Each row is a point. Examples show where two turns around zero, p and q, send a point. Write where each new point lands after one turn and then the other. Backwards means that the second turn is done in reverse. Each puzzle has new turns, and all numbers are rounded.

Turn p:
[ 1.34,  0.60, -0.15] -> [ 1.35,  0.27, -0.54]
[-0.26,  2.54,  3.21] -> [0.68, 3.43, 2.15]
[-0.37, -2.96, -1.62] -> [-1.03, -3.20, -0.44]
[-0.72, -0.18, -1.44] -> [-1.00, -0.50, -1.17]
Turn q:
[ 0.55, -1.92, -3.12] -> [ 0.59, -3.13, -1.88]
[1.40, 1.00, 2.59] -> [1.38, 2.60, 1.00]
[-2.29,  1.64,  1.82] -> [-2.28,  1.74,  1.74]
[-0.34,  0.96, -1.57] -> [-1.10, -0.22, -1.50]
[ 0.68, -1.68,  0.27] -> [ 1.40, -1.00,  0.63]
Where do these land?
q, then p: [ 1.69, -1.51, -0.42] -> [ 1.78, -1.43, -0.35]
p, then q: [ 0.11,  2.53, -0.82] -> [-1.11,  0.76, -2.30]
q, then p: [-3.48,  0.71, -0.28] -> [-3.15,  0.48,  1.59]
q, then p: [ 1.68, -1.73,  1.52] -> [ 2.74, -0.15,  0.77]

Turn p:
[1.49, 0.93, 1.66, 2.25] -> [-0.29, -0.06,  3.10,  1.08]
[ 2.08, -0.49, -0.57, -0.44] -> [ 1.91, -1.11,  0.26,  0.36]
[-1.16,  1.64,  2.13, -0.19] -> [-2.07,  0.13,  1.31, -1.61]
[ 1.94, -1.61,  1.21, -1.98] -> [ 0.78, -3.32, -0.24, -0.26]
[-1.78, -0.53, -2.09,  0.71] -> [-0.07,  2.03, -1.87,  0.84]
[-2.52,  2.08, -3.52,  1.28] -> [ 0.48,  4.77, -1.26, -0.40]
[-0.06, -2.02,  1.18, -1.64] -> [-0.75, -2.43, -1.30, -0.03]
Turn q:
[ 1.89, -0.30,  5.36,  0.88] -> [-1.68,  2.17,  4.96, -1.04]
[-0.30, -0.94, -1.58,  0.78] -> [ 0.13, -1.32, -0.73,  1.34]
[0.17, 1.93, 1.02, 0.31] -> [ 0.15,  2.19,  0.16, -0.19]
[-1.68, -0.64, -1.78, -2.05] -> [-0.08, -1.74, -2.43, -1.29]
[ 1.47, -0.92, -1.77, -1.14] -> [ 2.00, -1.83, -0.08, -0.30]
[-1.56,  0.87, -1.26,  1.22] -> [-0.50,  0.53, -1.89,  1.47]
Where do these land?
p, then q: [ 0.96,  1.44, -2.02,  0.91] -> [ 1.75,  1.88,  1.13, -0.17]
q, then p backwards: [ 0.23, -1.41, -2.36,  1.67] -> [ 1.39, -2.84,  0.10,  0.62]
p, then q: [ 3.08, -1.61,  2.77, -0.19] -> [-2.28, -2.35,  2.97,  0.51]
p, then q: [-1.67,  2.11, -0.59, -0.08] -> [ 0.59,  1.54, -1.47, -1.65]
q, then p backwards: [-1.10,  1.75,  1.50,  0.20] -> [-2.06,  1.21, -0.61,  0.70]
q, then p: [-1.51, -2.28,  0.70, -2.50] -> [-0.86, -1.42, -3.33, -0.61]
